Each row of a before or after table is a point. One or more steps were done to the points. Then noise was added and the rows were shuffled. The steps act on columns, c1 being the first. Name the steps. A step turns or swaps two columns, mirrors them in a line or flattens them onto one, adds a multiple of one to another, or multiplies or shifts one. Angles are multiples of 10 degrees, from the lower column toward the higher: turns from -170 to 170, lines from 10 to 170 but not 90. Use the fewest steps. Two steps may share a column if one is a turn and the other turns, adds or multiplies; they go together, in the order done. Otherwise the lowest column goes first.
(in the rows, 128 means zero)

Before:
[[138 132 171]
 [ 97 141 166]
 [191 173 123]
 [173  40 148]
 [150 149 136]
 [118 149 155]
 [201 116 104]
 [160  67 162]
 [146  81 172]
 [ 84 127 145]]
After:
[[195 167 112]
 [115 102 110]
 [ 83 114 137]
 [117 122  86]
 [ 90  98 110]
 [105 169  80]
 [150 114 111]
 [197 105 100]
 [118 188  82]
 [125 220  88]]
Steps: turn c1 and c3 by -150 degrees; turn c1 and c2 by -160 degrees

Before (8 x 6):
[[115 128 169  73  89  92]
 [110 118  97  81 148 142]
 [205 150 124 112  97 150]
 [134 174 177  96 146 126]
 [ 95 117 175 162 152 119]
 [157  70 117 186 192 102]
 [119 112  81 163 142  65]
 [131 173 154  97 175 109]]
After (8 x 6):
[[147 104 157 166  45  48]
 [104 180 135  92 105 125]
 [150 129 107 101 110 184]
 [ 88 123 114  64 164 125]
 [143 130 195 121 161 167]
 [ 83 182 153  94 135 153]
 [174 114 112 129 114  22]
 [ 83 134 110 157 104  80]]
Steps: turn c1 and c3 by 80 degrees; mirror c2 and c5 in the line at 10 degrees; turn c4 and c6 by -30 degrees; multiply c6 by 1.6

Before (11 x 9):
[[ 91 111 144 175  96 170 149 169 114]
 [169  87  71  89 147  55 118 173 168]
 [ 92 173 151 152 187  60 146  75 115]
 [113 129  93 134 136 142 101 160  87]
 [183 132 111 170  80 130 109 156 145]
 [182 145 143 111 185 150 121 180 150]
 [ 97 100 104 161 107  60 168 170  46]
 [119 177 168 107 126 100  93 148 145]
 [ 87  83 148 106 124 134 146 132  70]
 [110 163 154 185 112 142 192  89  53]
 [118 146  91  97 162  89 198 126 115]]
After (11 x 9):
[[150 110  86 161 135 100 136 136 149]
 [151 153 143 195 123 112  81 165 144]
 [145  85 103 169 111 163  80 189 202]
 [120 149 152 150 113 140  58  81 214]
 [170 124 148 107  96  77  92 147 177]
 [150 108 104  88  87 114 179 137 153]
 [ 88  79  67 127 138 172 156 197  68]
 [ 37  90 143 125 178  86 159 124 105]
 [ 57 106  96 161 164 164  71 115 115]
 [ 89 121 153 119 184 205  96  84 150]
 [160  74 173 131 134 144 147 102  99]]
Steps: turn c1 and c7 by 140 degrees; add -1 times c5 to c1; turn c6 and c8 by 150 degrees; turn c2 and c8 by -120 degrees; turn c4 and c9 by 130 degrees

Before:
[[136 147 130 115 145 124 126 118 102 133 137 136 137 142]
 [138 169 170 114 174 137 161 136 163 103 153 107 113 135]
 [150 132  94 134 118 106 126 128  90 112 108 106  99 122]
 [123 138 122 102  91 149 148  80 108 147 134 127 114 153]
 [103  97 169  92 142 128 159 138 114 147 122 131 165 145]
 [117 130 138 106 148 104 114 155 138 132 111 132 121 135]
 [129 175 106 137 128 138 141 105 121 139 114 107 124 150]
 [145 113 110 105 121 137 118  95 151 144 151 150 140 158]]
After, 8 rows:
[[109 106 116 127 158 105 143 166 124 135 114 135 122 144]
 [140 105 142 112  94 139 149  70 107 145 147 151 142 154]
 [104 141  93 129 112 104 156  35 149  92 145 102  96 122]
 [152 119 160 169 212 139 195 245 148 167 140 107 118 149]
 [139 103 167 139  44 151 178  95 110 107 126 126 110 138]
 [122  85 167  98 144 130 189 253 111 110 103 128 161 148]
 [109 136 130 175 112 138 172  61 118 113 128 108 122 146]
 [135 115 139 146 150 119 158 131 131 101 134 135 141 147]]
Steps: mirror c1 and c11 in the line at 50 degrees; swap c2 and c4; multiply c3 by 3; turn c3 and c8 by 70 degrees; turn c5 and c14 by 20 degrees; multiply c5 by 2; shift c7 by 30; turn c9 and c10 by 100 degrees

Before, 14 rows:
[[131 122  42  99  80 185 152 127 141 145 131 157 112 136  78 115 101 143
  139 144]
 [149 119 181  92 176 163 126 146 197 104 108 207 100 111 127 130 136 131
   99 197]
 [146 146 107 141 150 123 150 127 117  94 108 160  80 123 211 175 154 153
  146  85]
 [182  85 152 110 144 153  52 165 114 137 144 126  56 127 113  82 156  85
  141 152]
 [198 170 102 159 160 120 131 174 138  94 123  71 139 136 146 111 146  92
  131  59]
 [153 115 124 184 151 106  88 199 141  80 101 136  51 147  95 157  33 108
  109  85]
 [153  54 157 160 122 149 203 178 158 111 125 158  89 143 129 146 135 171
  158  81]
 [178 156 152 166 115 240 100 132 110 108 143 139 115 112 172 104 167 205
  189  98]
 [136 188 112 100 150 166  92 143  62 128 134 175 143 143 116 121  88 134
  155 158]
 [ 90 108 104 144 128 174 141 149 163 134 113  96 115 148 104  60 114 149
  163 191]
 [154 113 103 166 166 149 122 156 148 161 112 137  84 125 123  76  98 142
   48 170]
 [120  83  80  89  78  98 128 138 116 115  76 156 129 166  72 117  86 144
  145  99]
 [201 173  88 112 157 160 182 155 102  53 137 125 147  98 104 174 128 168
  103 147]
 [116 131 118 145 103 121 133 181 139 139  56 191 138 157 101 131 167 146
  139 130]]
After:
[[162 156 134 165 148 194 100 106 111 109 142  36 114 110 190 104 167 212
  190 102]
 [ 86 145 139 140 177 153 150 146 117  93 107 148  80 132 209 174 154 168
  147 125]
 [162  83 120  89 128 137 127 164 116 114  76 169 130 176  76 117  84 143
  144  70]
 [211 170 155 160 204  74 131 129 138  93 124 106 140 174 179 111 146 115
  131 120]
 [215  86 141 112 115 139  52  88 115 136 144 105  57 142 142  81 155  82
  142 154]
 [148 187 130 101 111 188  91 134  62 129 133 118 143 153 121 122  87 130
  155 163]
 [172 121 150 100  90 182 151 204 140 146 131  93 112 167  87 115 101 131
  139  94]
 [248 173 179 112 126 142 183 148 101  53 139  99 147 142 143 174 127 167
  103 162]
 [159 119 135  92  92 213 125  74 197 104 109 137 100 108 138 130 135 120
   98 204]
 [189 116 154 184 177 124  87  96 140  81 101 150  51 190 112 157  32 121
  109 127]
 [ 95 108 132 145  74 124 141 138 164 134 113  72 115 163  89  59 114 133
  163 160]
 [133 130 140 144 114 180 133 110 139 139  56 164 139 185 100 132 167 143
  138 108]
 [168 113 154 166 111 146 121 135 148 162 113 115  84 153 137  76  97 136
   49 181]
 [162  55 136 160 165 164 202  78 158 111 126 125  89 161 140 145 135 183
  159 100]]
Steps: turn c1 and c15 by 30 degrees; multiply c1 by 1.6; turn c3 and c8 by -120 degrees; turn c3 and c14 by 50 degrees; turn c5 and c20 by 60 degrees; add 0.3 times c5 to c18; turn c6 and c12 by -60 degrees
